Each row is a point. The last column is the point's height on a tilted bowl or saddle (a function of degree 2), plus a little noise. Along how many of its main directions does it bend up, bend down or stay straight?
In the rows, zero is written as 128.

Points (15 x 4):
[[139 138 102 110]
 [127 114 130 123]
 [163  71 123 149]
 [107 131 141 118]
 [113 150 122 127]
 [159 141 173  72]
 [145 139 161 102]
 [119  88 152 113]
 [150 107 128 122]
 [128 115 160 102]
 [144 103 165  88]
 [144 162 143 129]
 [131 112 105 119]
 [ 61  81 109  79]
 [126  72 107 156]]
Directions: 1 up, 2 down, 0 straight

Points:
[[132 118 146 116]
 [136 135 155 115]
 [107 111  80  90]
 [133 198 134  90]
 [125 122 109 111]
 [123 107 116 110]
 [131 184 104  93]
 [155 105 117 104]
 [152 124 124 111]
 [150 170 105  98]
 [133 114 136 115]
 [118 175 196  85]
 [123 120 116 112]
 [154 119 146 111]
 [156  83 175  88]
 [106 134 153 116]]
Directions: 0 up, 3 down, 0 straight

Points, 26 rows:
[[143 141  97 148 147]
 [128 141 135 105 139]
 [122 179  77 132 174]
 [146 167 152 130 142]
 [140 127 129 141 130]
 [170 100 131 121 145]
 [120 160 174 106 156]
 [142 121  90 133 154]
 [123 123 102 114 144]
 [131 141 106 160 143]
 [193 119  79 151 194]
 [136 199 143 108 177]
 [123 142 116 162 136]
 [ 99 166 106 135 147]
 [155 136 101 169 156]
 [ 95 122 140 143 128]
 [124 126 123  77 162]
 [154 171  92 164 166]
 [124  59 122 141 156]
 [100 143 147 160 132]
 [154  97 153 104 143]
 [136 128  94 115 151]
 [ 93  95 126 126 135]
 [146 138 141 102 144]
 [128 129  96 108 152]
 [116  94 190 126 142]]
Directions: 4 up, 0 down, 0 straight

Points:
[[115 197 127 119 136 144 145]
 [108 131 158  84 117 144 148]
 [111 119 160 124 122 137 135]
 [106 119 145 147 140 183 162]
 [132 125 125 135 116 143 125]
 [136 170 175  90 139 149 153]
 [174  96  96 154 100 151 158]
 [ 86 101 165 183 125 124 174]
 [146 156 142 134 152 144 124]
 [141 117 129 123 137 139 127]
 [142 133 129 163 120 155 131]
 [ 89 145  74 165 166 152 174]
 [ 90  43 146 109 167 101 191]
 [138 124 134  91 143 109 137]
 [129 149 117 128 135 159 132]
 [147  91 150  92 115  97 150]
 [ 98  73 134 198 172  96 212]
 [159 159 107 100 142 125 132]
 [141  97 140 152 126 146 137]
 [112 132 151 144  70 146 154]
 [172 122 138 116 117 106 132]
 [ 93 107 169 133 135 163 161]
 [156 125 158 140 131 131 123]
 [ 97 126 124 102 141 114 138]
 [ 95 139 148 134 136 117 140]
 [149 137 129 106 149  93 134]
 [166 101 161 137 142  77 152]
 [134  97 130 181 131 114 147]
 [160 132 118 116 139 114 126]
 [177 152 152  86  98 116 151]
 [161 108  72 101 109 103 159]
 [154 116 127 179 142 156 143]
 [143 106 116 100 114 182 156]
 [148 125 134 101 130 172 145]
 [154 116 206 124 139 152 155]
 [137 112 107  83 140 112 143]
 [132  91 132  99 120  91 145]
 [114 133 158 138 149 131 136]
 [154 110 119 158 124 111 132]
 [199  94 175 106 147 175 179]
 [ 92 148 146 111 112 122 142]
 [115 152 116 128 132 113 126]]
Directions: 5 up, 0 down, 1 straight

Points (43 x 7):
[[114 134 154 142 126 144 129]
 [144  83 103  86 159 124 181]
 [120 100 111 114 157 107 167]
 [120 170 177 104 108 112 152]
 [117 174 114 119 153 145 153]
 [147 151 104 115 100  86 120]
 [140 140 145  91 115 134 140]
 [ 74 111 118 116 132 170 147]
 [126 133  98 161 152 155 147]
 [ 80 129 105 145 112 125 130]
 [131 172 107 114 142 138 151]
 [135 106 169 129 171 170 133]
 [116 155 137 157 131  91 140]
 [133 164 140 142 165 118 144]
 [138 108 138 148  90 115 112]
 [146 162 179 182  92  95 128]
 [118  90 115 154 195 147 205]
 [137 146 166 106 131 102 155]
 [173 125 112 119 135  78 143]
 [103 124 129 147 135 117 141]
 [132 109 125 149 143 134 135]
 [149 142 128 166 144 102 132]
 [153 142 114 125  96 115 112]
 [136 108 126 154 103 140 113]
 [115 189 140 110 141 118 157]
 [158 158 161 112 130 177  86]
 [155 154 116 131  91 113 112]
 [110 125 131 136 171 132 167]
 [ 96 121 109 130 143  80 158]
 [130 151 145 110 131 100 153]
 [160 131 112 160 144 100 128]
 [117 122 120 110 185 151 180]
 [155 135 134 173 192 143 166]
 [ 83 116  76 226  87 165 161]
 [148 118 141 126 107 112 126]
 [ 77 149 131 168 110 127 156]
 [176 141 114 172 113 144 119]
 [ 95 168 152 160 122 135 143]
 [ 98 144  84 135  63 111  91]
 [108 159 117 123 106  83 143]
 [118 115 118 113  92 104 113]
 [118 123 109 115 146 190 131]
 [137  91 117 132 160 140 155]]
Directions: 4 up, 1 down, 1 straight

Points (72 x 9):
[[154 107 151 125 158 127 119 163 151]
 [126 150 103 153 167 129 122 136 133]
 [154 172 150 155 111 100 128 152 132]
 [138 114 137 119 107 143 141 151 139]
 [ 86 108  63 114 159 154 115 133 178]
 [170 120 115  87 101 146 143 164 155]
 [ 98 112 124 139  75 122 107 172 191]
 [118 121 155 135 121 138 130 131 126]
 [145 116 118 124 160 166 114 107 129]
 [144 100 153 161  66 155 164 166 156]
 [155 142 122 121 161 134 100 158 142]
 [152 102 144 129 137 166 120 137 135]
 [108 104  56 127 118 158 155 100 171]
 [144  96 121 125 130  86 132 115 145]
 [183 126  81 148 134 168 119 153 162]
 [120 109 170 161 122  96 172 134 123]
 [132 123 173 158  85 133 110 136 140]
 [143 158  86 104 136 169 151 142 130]
 [157  80 135 145  92 112 156 126 153]
 [138 121 138 144 151 128 141 114 122]
 [112 142 107 105 142 169 194  97 133]
 [115  67 144 131 187  93  83 113 195]
 [121 135 145 122  75 156 127  90 130]
 [ 89  90  88 118 110 103 104 161 202]
 [149 138 113  93  73 118 129 158 169]
 [107 121 111 132 144 132 108  76 132]
 [172  87 116 118 138 141 114 130 160]
 [134 174 122  63 114 139 151  77  97]
 [144 166  81 164 121 153 116  82 116]
 [180 137 134 128  80 133 126  60 136]
 [125 130 145 183 144 114 100 160 158]
 [145 164  85 117 115 162 136 138 129]
 [136 129 168 111 126 157 123 114 104]
 [143 128 138 162 115 149 111 115 127]
 [119 130  89 196 134 131 158  95 126]
 [136 129 101 131 115  98 172 133 134]
 [112 144 129 142  94  82 132 133 134]
 [ 70 117 132 124 187 113 149 152 163]
 [151 123 109 149 162 117 121 126 141]
 [ 74 137 103 155 172 146 148 170 179]
 [157 175 171 130 118  98 113 136 129]
 [ 75 164 102 108 129 153 110  89 126]
 [140  91 174 152 111 122 124 147 148]
 [134 137 110 155 107 146 131 169 151]
 [120  93 131 109 109 178  99 124 156]
 [ 78 128 161 135 148 175 112 116 145]
 [164  92  96 123 143 190 133 120 161]
 [132 177 118  95 147 143 174 115 104]
 [142 164  88 170  87 144 153 110 121]
 [121 144 126 129 159 106  83 129 141]
 [142 168 158 146 145 109 100 159 142]
 [ 94 137 147 123 144 123 127 142 133]
 [128 151 113 105 127 154 143 173 143]
 [147 153 144 163  88 128 146 123 116]
 [155 116 133 112  75 134 121 144 156]
 [112 101 138 131 147 172 125 126 144]
 [139 113 131  94 151 126  97 142 141]
 [ 87 117 141 153 131 136 155 138 141]
 [ 78 137 160 138 150 102 124 149 149]
 [123 132 136 105 157 142  88 114 122]
 [136 129 116 109  78  91 124 125 154]
 [102  82  79 119 154 121 171 129 171]
 [167 100 141 110 132 131 132 103 127]
 [149 145 147  81 119 132 118 126 108]
 [131  98 172 126  88 162  93 136 155]
 [156 109 131 145  55 140 158 133 154]
 [153  83 159 123 137 137 182 133 132]
 [174 130 120 128 181 109 141 133 141]
 [131  73  86 131 137 199 150 133 202]
 [ 84 166 123 119 123 125 141 161 144]
 [ 97 126 128  75 117  87 155 128 130]
 [126 116 121 148 135 175  74 138 161]]
Directions: 5 up, 1 down, 2 straight

Points (62 x 9):
[[ 88 129 124 148 141  96 119 148 135]
 [135  93  87 154 111 159  95 131 108]
 [125 122 139 139 105 132  72 114 155]
 [156 133 166 108 168  89 162 145 103]
 [122 109 141 109 156 165 125 105 155]
 [ 83 146 113 115 144  73 158 142 134]
 [159 107 107 157 108 134 120 183 126]
 [154 117 124 124 128 162 155 160 140]
 [ 95 117  91 161 139 119 136 117 143]
 [121 144  81 128 120 125 174 124 153]
 [130 123 134 126 164 101 145 156 127]
 [ 99 126 137 129 167 127  64 139 167]
 [118 105  95 127 102 103  95 109 129]
 [ 83 147  78 142 151 108 151 103 164]
 [190 112 151 109 139 145 134 148 151]
 [126 109 132 166 161 157  97 141 160]
 [133 113 126 178 125 125 152 163 154]
 [117 120 129 121 137 112 141 152 121]
 [141 132 144 126  95 143  65 127 151]
 [149 174 149 173 127  98 134 139 145]
 [162  84 124 143 141 103 130 152 152]
 [155  97 142 111 127 128 110 144 144]
 [150 143 123 136  94 121 160 138 129]
 [101 134 117 128 168 156 165 131 142]
 [241 164 131 147  39 123  92 155 143]
 [115 139  70 121 121 125 160 126 145]
 [126  96 160 101 120 135 110 153 145]
 [153 165 166  96  83 137 141  87 113]
 [122 133 120 131 124 143 144 130 125]
 [141 120 102 171 118 130 182 154 169]
 [108 110 115 131 163 116 137  94 144]
 [145  47 185 142 143 118 102 156 212]
 [157 131  95 123 116 141  73 128 120]
 [144  99 124 111  91 125  88 125 143]
 [123 161 119 123 146 136 145 148 123]
 [143 167 150 101 118 169 126 121 125]
 [157 183 155 159 136 130  81 133 157]
 [123  98 129 174  99 102 143 113 171]
 [115 120 125 142  91 162 121 114 145]
 [170 127 137 190 149 177  86 131 200]
 [ 89 142 113 133 155 113  84 138 142]
 [168 130 139 106 138 134 145 126 130]
 [166 121 143 138 155 116 127 127 144]
 [110 153 174 129  83 168 138 105 130]
 [ 70 143 157 123 216 124 112 133 148]
 [106 137  87 172 117 150 120 139 131]
 [160 141 129 162 166  93 115 124 167]
 [ 92 136 127 105 139 120 106 191 140]
 [ 65 122 124 147 124 116 147 114 143]
 [170 188  92  45 126  87 127 116 203]
 [117 137 140 145 116 101 168 132 124]
 [148 117 123  85 135 113 135 134 138]
 [106 134 115 135 113 135 128 151 119]
 [110 107 155  97 143 152 150 123 121]
 [140 100 134 131 123  92 109 116 150]
 [152 115 117 156 129  96 141 179 152]
 [108 151 106  98 134 123 162 161 131]
 [148 135 188 139 137  73  99 106 165]
 [141 188  83 147 124 153 146 130 159]
 [134 145 126 175 182 113 134 122 170]
 [136 143 198 111 113 163 130 125 105]
 [110 125 136 128 107 147 174 147 127]]
Directions: 6 up, 1 down, 1 straight

Points (68 x 9):
[[105 168 139 106 114 111 132 176 106]
 [104 112 137 107 146 127 141 126 125]
 [166  87 148 143 127  93 143 140 146]
 [138 151 135 127 131 126 130 132 128]
 [ 77 104 135 160 143 147  93 185 162]
 [148 122 129 138 108 138 168 146 122]
 [ 44 124 134 150 134 173 101 150 136]
 [ 88 122 122 119  99  94 113 143  76]
 [153  95 106  91 103 125 164 146 104]
 [117 124 140 172 137  77 167 114 172]
 [132 123 109 156 116 124 133 129 134]
 [138 127 175 121  99 144 132 112 106]
 [117 138 117 124 180 107 125 117 148]
 [164 139  72 132 114 131 182  86 153]
 [ 54 131 117 111 163 102 119 145 100]
 [170  98  97 178  93 136 118 134 163]
 [148 129 152 151 143 125  92 169 157]
 [138 145 148 133 127 206  63 146 119]
 [128 142 117 154 143 127 176 172 146]
 [151 113 147 132  98 152 123 140 105]
 [121 128 122 119 166 143  83 131 171]
 [102 177 115 134  93 134 144 141 102]
 [157 109 130 106 156 114 189 143 152]
 [130 163  75 124 113  68 107 108 113]
 [113 128 123 159 189 171 127 101 188]
 [ 60 155 128 175 137  84  88 113 147]
 [109 146 186 150 132 145 146 118 145]
 [129 136  96 164 115 131 148 131 135]
 [142 138  98 173 130 107 119 128 164]
 [125 129  75 129 127  84 115 111 120]
 [112  60 124 161 126 113 121 104 170]
 [157 121 138 134 114 125 104 110 142]
 [114 139 114  94 141 192 140 169 137]
 [139 138  81 161 128 107 135  93 175]
 [134  99 108 125 140  98 119 173 126]
 [118 110 155 115 114 178 148 156 103]
 [131 141 124 104 100 115 103 106 112]
 [134 123  90 200 138 152 131 129 169]
 [146 133  94 110 103  76  81 217 145]
 [135 149  92 126 143 173 147 168 141]
 [ 90  94 106 109 130 103 107 120 106]
 [172 109 133 110  70 120  98 102 132]
 [119 159 114 103 102 158 114 127 103]
 [101 116 123 120  98 188 122 133  84]
 [149 127 129 133 135 122 111 141 141]
 [130 172  89  93 139 107 146 151 100]
 [126 160 110 154 104 134 112 176 135]
 [100 149 142 153 126  95 104  74 177]
 [164 152 173 148 152 167 133 185 151]
 [108 135 116 186 150 137 112 105 185]
 [155 101 114 151 149 173 147 135 136]
 [142 105 106 147 134 168 140 180 143]
 [129 142 115 119 151 148 162 124 131]
 [ 86 127 150 154 113  77  71 154 114]
 [ 91 110 137 131 120  95 141 138 104]
 [122 128 114 101 115 140 121 108 109]
 [167 107 113 101  98 118 130 107 120]
 [122  99 125  68 113 117 128 125  87]
 [ 53 112 103  91 114  92 105  63  93]
 [108 175 117 114 117 119 105 173 114]
 [127 102 150 144 111 153 152 145 111]
 [154 134 169 170 112 132 120 122 139]
 [175 111 116 122 119 101 104 142 145]
 [101 138 126 112 111 159  91 124 113]
 [119 151 140 180 143 136 175 140 158]
 [145 140 115 145 104 140 135 129 126]
 [147 130 137 110 139 134 128  58 161]
 [142 117 142 111 115 173 135 129  98]]
Directions: 3 up, 1 down, 4 straight

Points:
[[140 114  74 100 111 121 125 153 112]
 [185 151 107 139 132 140 108 146 165]
 [135 156 137 120 145 149 114 114 158]
 [114 162 167 156  93 139 122  99 156]
 [138 126 190 190 102 143  84 154 169]
 [150  77 109 115 112 166 130  97 105]
 [138 171 146 163  87 114 100 120 145]
 [113 121 113 101 106 140 129  43 109]
 [124 162  75 134 184 163  99 141 191]
 [ 80 107 147  81 109 115 118 150  94]
 [172 120 119 151 123 127 126 139 138]
 [111 137 115 105 176 122 116 112 136]
 [127  93 126  99 140 171 136  98 131]
 [153 122 120 149 137 118 128 162 133]
 [127 133 122 102 105 108 138 120 105]
 [134 104 120  83 139 140 102 112 130]
 [151 134 121 113 174 141 118 148 174]
 [150 114  88 139 161  96 128 165 140]
 [118 145 129 144 121  74 122 164 101]
 [149 135 146 131 167 100 190 120 164]
 [119 112 145 161 123 121 150 133 116]
 [109 102 126 120 127 107 117 132 103]
 [138  89  96 107 114  90 156  89  95]
 [111 133 106 118 114 157  82 103 145]
 [144  63 157 179 125 168 116 149 134]
 [143  87  94 131 149 151 122 158 141]
 [116 145 109 131 115  77  86 167  87]
 [118 124 129 173  88 152 110 142 133]
 [ 86 122 106 118 152 163 133  97 123]
 [134 133 156 119 122  94 120 118 135]
 [114 143 118 125  99 137 114 165 113]
 [165 141  96  89  83 168 174 111  75]
 [110 154 106 133 109 104 128 162  96]
 [112 150 106 133 132 106 174 116  88]
 [149 135 124 119 153 106 162 103 142]
 [100 127 158 102 138  94 121 180  90]
 [140 136 135 117 198  64 116 147 161]
 [167 105 135 133 146 117 109 147 146]
 [129 149 164 135 115  99  82 133 134]
 [ 90 116 142 124 127 119 106 124 111]
 [166  90 123 107 104 112 113 124 107]
 [131 118 148 115 106 154 132  99 127]
 [196  91  93 134  92 136  94  63 116]
 [133 122 130  58 134 133  82 168 115]
 [167 136 134  90 165 199 133 115 208]
 [141 129 120 171 128 124 118 130 134]
 [147 126 139  69 156  78 145 167 139]
 [158 100 159 112 104 163 154 137 112]
 [126 128  98 166 138 168 136 118 139]
 [117 125 131  97 177 152 148 141 143]
 [149  99 159 105 103 163 126 162 118]
 [138 173 136 147 129 139 138 142 133]
 [111 132 102 140 132 120 118 117 111]
 [112 141 115 111 157 155  66 130 164]
 [ 72 158 111 108 142 119 135 151  76]
 [ 89  89 127 108 118 149 130 150 107]
 [ 89 127 135 174 117 175 120 141 145]
 [166 114 130 139 124 117 128 132 134]
 [196  99 100  90 152  99 127 121 162]
 [ 75 106 129 149 137 122 162 105  90]
 [116 118  60  56 142  93 114 113 103]
 [188 101  90 155 103 164 127 157 123]
 [147 117 114  74  90 138 138 114  99]
 [169 120  43 153 120 168 121 108 140]
 [103 118 134  93 144 141 133 124 114]
 [153 156 119 137 131  83  98 134 133]
 [133  98 155 125 140 127 148  97 135]
 [106  92 151 150 100 154 104 121 137]
 [130 161 108 136 177 142 135 102 159]
 [156 180 135 122 148 145 147 148 154]
 [162  65 111 159 161 136 102 115 155]
 [105 138 109  88 163 113 170 149 103]]
Directions: 3 up, 2 down, 3 straight

Points, 74 rows:
[[108 145 102 141 164 140 172 125 115]
 [ 87 106 121 131 115 147 126  95 100]
 [134 135  83  98  76 146 113  95 144]
 [102 146  97 105 149  61 125 130 161]
 [143 162 148 168 108 144 111 164 100]
 [125 115  74 125 153 174 135 174 150]
 [137 128 102 151 189 137 163  90 106]
 [135  99 105 124 103 117 119 177 122]
 [126 103 172 127 136 108 157 135 147]
 [124 117 119  95 121 120  89 112 117]
 [122 131 122 114 132 104  97 136 134]
 [159 123 128 151 127 111 130 127 126]
 [113 145 119 104 108 100 116 111 143]
 [130  69 121  85 129 127 142 119 120]
 [105 121  62 113 144 114 162  81 152]
 [138 138 162 139 143 106  90 118 139]
 [100  89 135 165 109  79 139 161 101]
 [115 127 120 153 125  59 162 116 118]
 [113  67  98 154 105 178 120 142  52]
 [ 86 147  91 111 100 140 150 109 143]
 [138 152  96 111 122 133 136 139 139]
 [122  80 130 121 150 126 132 117 116]
 [124 127 112 103 167  96 117 120 142]
 [136 129 124 118 124 143 101 115 114]
 [161 124 111 109 106 186 138 141 116]
 [ 98 102 125  65 144 142 153 134 106]
 [ 77 168 166 166 162 143 127 128 149]
 [119 143 150 118 170 181 138  93  87]
 [139 136 125 121 136 150 148 125 126]
 [ 96 115 148 110 127 127 121  69 118]
 [130 152  97 121 129 121 160 101 135]
 [151 124 125 136 119 130 138  86 116]
 [140 114 102 142 107 137 105  96  92]
 [110 109 138 138 132 118 139 115 124]
 [ 82 133 134 120 125 131 105  94 131]
 [125 166 184 118 121 111 122 105 164]
 [167  93 119  85 135  92 118 110 117]
 [ 77  88 141 149 116 126 150 153  84]
 [162 131 134  97 122 133  87 135 112]
 [101 146  91 184 126  48 134 163 130]
 [118 125 170 117 177 104 144 113 140]
 [170 153 139 104 100  96 145 105 134]
 [ 95  88  60  99 102 135 169 127 151]
 [137 142 113 160 144 121 158 129 124]
 [123 124  86  95 108 133 162 108 154]
 [111 118 137 111 123 177 104 108  86]
 [164 102 100 123 180  97 124 141 170]
 [171 133 149 129 134 142 114  96 118]
 [141 144  91 117 118 124 144 105 138]
 [153 126 126 132 121 192 123 115  87]
 [ 92 109 180 123 133  81 148 138 133]
 [135  95 151 123 184 162 176 134 137]
 [106  96 131 153 166 146 113  96  98]
 [109 147  93 124  81 119 128  85 147]
 [109 152 143 167 112 174 154 124  79]
 [112 170  98 154 100 132  93  82 124]
 [113 143 164 104 130  80 132 137 137]
 [146 154 116  79 152 140 164 132 136]
 [134 106 142 114  84 151 115 106 102]
 [183 159 130 134  99 142 169 144 117]
 [133 163 127 102 122 113 135 144 133]
 [124 110 136 146  84  98 111 154  92]
 [168 141 122 130 112 109 123 124 120]
 [144  73  57 152 161 168 156  90  97]
 [110 206 160 149  83  95 137 114 168]
 [ 90 146 205 180 122 104 114  80 230]
 [120 135 145 158 118  97 143 105 136]
 [146 133 133 131 122 132 121 129 125]
 [132 115 123 123  92 133  96 153  96]
 [129 154 138 188 125 124 158  85 116]
 [151 177 113 113  82  82 153 166 100]
 [102 112 122  66 122 136 156 105 125]
 [196  45  93 108 106 142 150 133 175]
 [139  96 141 100 103 117 114 128 111]]
Directions: 3 up, 5 down, 0 straight

Points, 63 rows:
[[140  58 130  90 120 123 115 116 142]
 [114 142 108 138 183 120 164 119 127]
 [167 111 145 160  98 131 127 128 128]
 [142 148 169 120 145 129 150 154  97]
 [146 134  95 168 119  93 148 104 132]
 [132  99 153 150 140 148 135 145 119]
 [185 110 110 154 104 148 105 161 154]
 [123  72 107 139 102 170 118 136 134]
 [160 112 112 118 134 120 104  77 130]
 [100 147 145 120 122  81 100 140 146]
 [148 152 111 144 105 123 148  87 121]
 [169 116 147 139 155 139 171 124 118]
 [133 104 159 134 109 126 140 113 115]
 [ 83 133 169 114 118 102 154 135 134]
 [122 147  84  97 113  88 111 117 169]
 [145  94 115 141 112 113 125 111 130]
 [139 129  81 154  82 170 124 117 129]
 [143 186 123 107 122  91 126 146 154]
 [155 135 132 191 122 135 147 163 154]
 [144 167 121 109 118 102 182 118 146]
 [ 95 144 177 152 174 133 108  86 102]
 [120  80 138  97 114  97  84 153 159]
 [124 139 135 136 106 144 163 149 130]
 [143 118 134 162 117 109  93 109 136]
 [193 104 134  86 170 144  84 112 149]
 [115 153 179 151 140 153 109 147  95]
 [103 108 139 118 124 138  65 115 156]
 [114 147 122  93 145  80 108 149 156]
 [161 158 129 128 149 103 161 114 124]
 [121 164 113 141 147 103 109 102 133]
 [140 156 115 114 108 159 153 100 121]
 [134 140 115 105 107 132 149 102 125]
 [136 128  72 134 117 168 127 135 133]
 [117 107 135 190 152 116 137 129 139]
 [118 121 146 142 144 120 155 128 118]
 [121 137 103 118 118 173 122 117 122]
 [120 126 133 140  76 177  77 103 140]
 [159 171 131 121 140 112 116 104 128]
 [100  94 138 151 135  99 103 124 148]
 [101 185 142 117 147 128 108 149 140]
 [129 119 101 166 138 132 151 132 130]
 [142 104 108  87 129 126 144 129 130]
 [137 140 160 123 143  97 110 135 106]
 [150 131 114 196 145 138 165 174 178]
 [149 161 101  85 137 193  43 121 215]
 [116 141 116 161 104 155 123 135 132]
 [159 149 196 142 163  73  97 165  61]
 [106 129 168 108  93 142 108 130 120]
 [170 157 143 127  94 124 143 115 128]
 [154 143 130 105 149 145 168  88 116]
 [ 92 150 164  88 149 113  81 155 137]
 [182 129 123 109 100 149  64 112 165]
 [135  97 111 139 125  88 115 153 153]
 [113 124 141 111 140 142 174 113 116]
 [162 104 113 193 150 132 139 154 161]
 [145 138 150  99 117 126 177 128 122]
 [123 140 157 149 161 114 158  98 103]
 [ 88 130 158 128  92 120  89 142 148]
 [146 150 146 137 115 125 146 149 119]
 [129 129 111 102 115 152 171 148 134]
 [106  83 186 148 134 108  69 140 141]
 [111 184  74  88 111  62  98 145 236]
 [163 194 129 131 144 168 159 163 149]]
Directions: 5 up, 1 down, 2 straight
